Each row of a before or after table is a point. The points were changed in one or more steps. Then noise was added and the rows were shuffled. The steps act on how far a point lies along the listed directions, d1 being the first. Name the steps. A step turns or swaps two directions, mirrors them in a line or flattens them onto one, adds a multiple of one to another, or multiplies one. Angles are multiples of 10 degrees, from the lower direction toward the higher: turns from -170 to 170, lines from 10 to 170 but not 90. Use the fewest steps. Two steps may share a direction if one is a turn and the other turns, adds or multiplies; they go together, in the order done. Otherwise the lowest direction goes first.
In the rows, zero is written as 128.

Directions:
(1): [ 69 154  93]
(2): [171 152  73]
(3): [120  63  94]
Before, 9 rows:
[[ 92  80  71]
 [114   7  99]
 [107  90 163]
 [138 131 171]
 [114  71 132]
 [113 117  64]
 [ 93 113  78]
 [182 150  98]
 [146 112 174]]
After:
[[ 85 151 163]
 [104 153 182]
 [ 76 183 164]
 [145 117  90]
 [107 150  82]
 [179 124 166]
 [ 96 248 115]
 [109 182 103]
 [149 134  80]]
Steps: turn d1 and d2 by -110 degrees; turn d1 and d3 by -150 degrees

Directions:
(1): [186 112 113 115 163 155  36 139]
(2): [142 158 132  19 142 125 147  96]
(3): [150 210 157 146  67 171 108 114]
(4): [ 83  96 194 130 129 124  85  56]
(5): [ 69 161  45 136 145 150 105  87]
(6): [ 63 134 160  99 143 182 115 200]
Before (14 x 8):
[[104 118 118  91 139 111 140 147]
 [ 99 124 168 137 142 145 124 183]
 [138 184 134  77 122 170 144 135]
 [ 84 142 135 121 139 151 103 125]
 [207 123  74 124 141 120 101 151]
 [127 156  80 109 159 141 127 130]
 [136 147  78  53 148 114 108  56]
 [139 117 148  87 133 120 181 183]
 [ 82  92  87 101 197 139 112 149]
 [118  96 134 107 147 115 116 178]
 [104  94 134 123 155  75 178  79]
 [112 132 107  55 147 123 167 142]
 [123 193  65 115 123 104 152  85]
 [ 83 133 122 107 145 148  97  55]]
After, 14 rows:
[[155 160  98  98 148 138 142 160]
 [ 18 131 178 123 160 198  96 219]
 [ 96 191 144  53 129 188 150 147]
 [ 99 137 177 104 136 167 127 210]
 [107  92 129  78 194 169 110 240]
 [ 36 130 111  74 164 160 124 130]
 [ 89 118 125  71 151 130 128 164]
 [ 65 105 134  93 161 155  85 182]
 [253 142 106  35 123  71 161  78]
 [ 91 134 106  26 162 143 151 150]
 [202 146  40 146 127 110  81  68]
 [167  78 126 122 160  47 182  67]
 [213 177  71 114 111  50 197  89]
 [192 119 179  89 121 123 159 151]]
Steps: turn d1 and d3 by 20 degrees; multiply d2 by 1.3; mirror d4 and d5 in the line at 150 degrees; multiply d6 by 2.5

Directions:
(1): [103  69 177 103 195  76 163 128 174  80 126]
(2): [139 132 130 191  88 109 198  41 154 130  99]
(3): [138 135 142 199 184  68 112 122  75 170 182]
(4): [152 111  92 123 185 154  89  61  74  74  82]
(5): [202 176 129  90 135 130 191 131 105  79 189]
Before:
[[169 144 136 144 157 109 141  71 120 112 141]
 [143 138 116 104 155 112 132 118  98  99 164]
 [105  82 140 109 207  96 114 130 118  95 120]
 [145 107 136 109 200 106 144 114 106  95 152]
 [148 160  89 149 126 109 147 100 108 118 124]
 [120 134 141 140 106 113 161 185 155 146 172]
 [119 146 143 152 132  86 118 114 130 160 120]
 [202 174 100  80 154 130 144 141  47  84 189]
 [ 92 175 178 222  83  45 172 209 155 242 249]
 [122 131 124 165  98 114 135 113 143 157 141]
 [124 123 109 155 143 129 102 127  84 143 150]
 [120 103 110 159 162 109 112 104 127 106 111]]
After:
[[125 110 129 141 157 107 125  99 136 110 134]
 [135 132 116 163 124 119 150 106  95 138 161]
 [ 88 102 133 232 199  73  88  86  89 156 142]
 [112 135 132 119 141 126 104 186 112 170 166]
 [ 93 142 138 169  46  89 147 170 151 218 149]
 [142 155 107 100 144 139  90 188  86 132 161]
 [120 130 170 130 144  92 127 143 153 146 155]
 [ 98 141 121 136  98 108 119 147 120 159 154]
 [103 130 127 148 137  73 155 130 153 122 137]
 [110 107 113 148 131 133 111 141 126 142 121]
 [136 151 137 128 168  86 121 108 112 124 125]
 [145 125 115 130 158 117 125 153 122 106 152]]
Steps: turn d1 and d2 by -90 degrees; multiply d4 by 0.4; turn d4 and d5 by 120 degrees

Directions:
(1): [ 90  93  74 158 122  67  59 192 174 113 145 148 184 129 106  79  66 100]
(2): [ 87 140 146  83 112 121 118 188 111  55 148 200  21 131 166 138 113 115]
(3): [136 145 132 126 138 144  98 172 237 134 113 100 107 109 184  98 183 219]
(4): [127 131  91  73 133  78  58 134 103 217 117 172 127 135 120 217 147 170]
(5): [160  60 165 143 145 174  81  77 108 155 108 226 128 131 158  57 111 154]
(6): [117 158 109  73 129  77 179 117 112  82  30 158 158 149  84  76 128 192]
Before (12 x 18):
[[142 162 146 102 148 130 165  94 105 167 112  60 143 116 138 205 166 140]
 [173 100 136 120 140 148 103  90 102 216 141 116 151 135 120 156 151 116]
 [117 157 118 115 116 112 146 173 176  90 143 127  90 117 134 110 119 113]
 [129 154 112 137 144 157 158 143 139 155 161  55 134 110 111 196 144  91]
 [143 139 138 118 122 146 145  78  77 186 134 121 153 122 114 165 130 107]
 [181 117 144 130 143 170 127  85  93 146 140 142 102 152 160 126 145 112]
 [167 113 136 125 136 185 145  62  37 179 149 149 127 131 118 174 136  99]
 [132 103 121 138 128 112 140 116 127 100  78 144 187 135  95  34 104 134]
 [138 140 133 137 119 161 153  70  70 137 128 111 105 145 127 166 158 115]
 [100 128 100  94 110  95 107 151 145  76 103 177 105 131 118  99 123 150]
 [137 106 112 153 131 117 140 146 176  69  87 158 157 125 102  47  97 150]
 [188 125 157 138 117 167 145  53  97 191 122 111 109 123 152 175 171 137]]
After (12 x 18):
[[173 139 144 127 138 174 142  98  97 142 155 108  85 151 165 163 157 101]
 [120 147 119 142 110 145 166  83  41 115 147  94 103 142 103 187 138  65]
 [124 148 138 122 110 140 162 102  66 148 150 122 129 124 106 174 114  73]
 [147 134 139 121 122 180 165  85  27 145 183 118 101 126 116 206 135  64]
 [145 116 144 115 139 128 150 110 150  90  41 147 167 129 127   2 139 202]
 [129 136 103 122 125 105 120 148 171 130 138 130 136 122 110 109 111 119]
 [103 125  95 159 133 140 140 155 108 135 202  72 143 114  93 195  85  14]
 [102 160 123 106 127  98 183 118  56 107 139  75 144 126  99 215 105  51]
 [154 149 152 138 101 155 178  86  82 143 162  83  78 122 144 210 151  76]
 [153 120 150 118 132 164 121 123 110 162 171 111  95 129 149 159 148  83]
 [156 113 128 140 142 129 142 132 202  88  45 166 161 132 117  22 136 220]
 [121 125 104  85 119  94  99 134 153 105  70 182 132 131 110  89 150 198]]
Steps: turn d1 and d5 by 40 degrees; add 1 times d5 to d3; flatten d2 and d4 onto the line at 60 degrees; multiply d6 by 1.6

Directions:
(1): [  7 148  66  62 176 143 140  76  79 141 119  76 118  74 135 182 128 118
 159 143 107 132 149 112]
(2): [131  17 109 139 145 148 173 123 167  80 203 136 110 103 187 158 180 113
  76 137  52 139 136 146]
(3): [120  70 137 168  85 202 137  67 102 139 110  99 180 117 128  79  47  73
 135  79 131 196 161 158]
(4): [122  86 157 219 125  36 105  84 115 185  94  78  97 148 127 221 145 147
 109 105 142 143 159 149]
Before:
[[ 63  96 100  97 165 129 141  98 123 121 138  99  97  96 149 169 153 119
  129 138  87 136 140 131]
 [114 145 124 103 167  78 135 127 128 124 139 125  91 128 139 179 166 160
  119 147 128  89 132 133]
 [144 190 135 106 127 118 136 155 137 107 117 158 127 153 106  93 127 144
  143 138 148 107 110 109]
 [169 110 137 103 133 136 139 170 155 101 167 162 121 142 149  92 151 129
  117 151  98 107 111 112]
 [115  84 121 150 142 116 148 104 128 135 135 114 111 145 152 157 144 120
  110 136 107 136 147 141]
 [ 77 160 126 113 115 127 138 100  94 154 107 111 118 112 105 128  94 122
  161 111 152 137 153 113]
 [142 167 125 108 123 131 129 150 124 129 118 130 131 125 124 120 101 134
  124 141 126 115 117 114]
 [144 136 121 108 149 112 136 148 150  88 146 151 112 132 129 154 161 138
  123 150 113 104 111 127]]
After, 8 rows:
[[142 138 114  92 118 182 147 147 131 100 142 143 149 112 137  85  86 111
  118 138 103 132 118 120]
 [143 141 117  87 105 219 166 139 140  72 148 170 172 130 126  18  85  96
  136 121 121 144 117 122]
 [151 202 124  38 119 200 127 181 122 101 133 173 160 136 109   8  87 112
  170 151 135 105  95  91]
 [122 174 119  99 120 164 124 124 111 111 100 132 152 129  99 100  87 110
  164 127 148 134 121 128]
 [ 93 127 140 155 131  98 120  61  81 173  85  74 126 128 116 167  88 127
  139  98 162 142 168 154]
 [ 98  71 122 138 124 124 168 106 130 119 166 122  99 104 153 160 145 118
  114 120 101 139 156 131]
 [106 132 139 176 150  38 115  96 107 185  89  88  89 166 126 206 149 148
  124 133 145 121 152 137]
 [ 52 147 107  96 165  94 119  99 100 155 101  85  90 108 125 180 140 137
  148 138 123 126 139 122]]
Steps: turn d2 and d3 by -140 degrees; turn d1 and d2 by 20 degrees; multiply d4 by 3
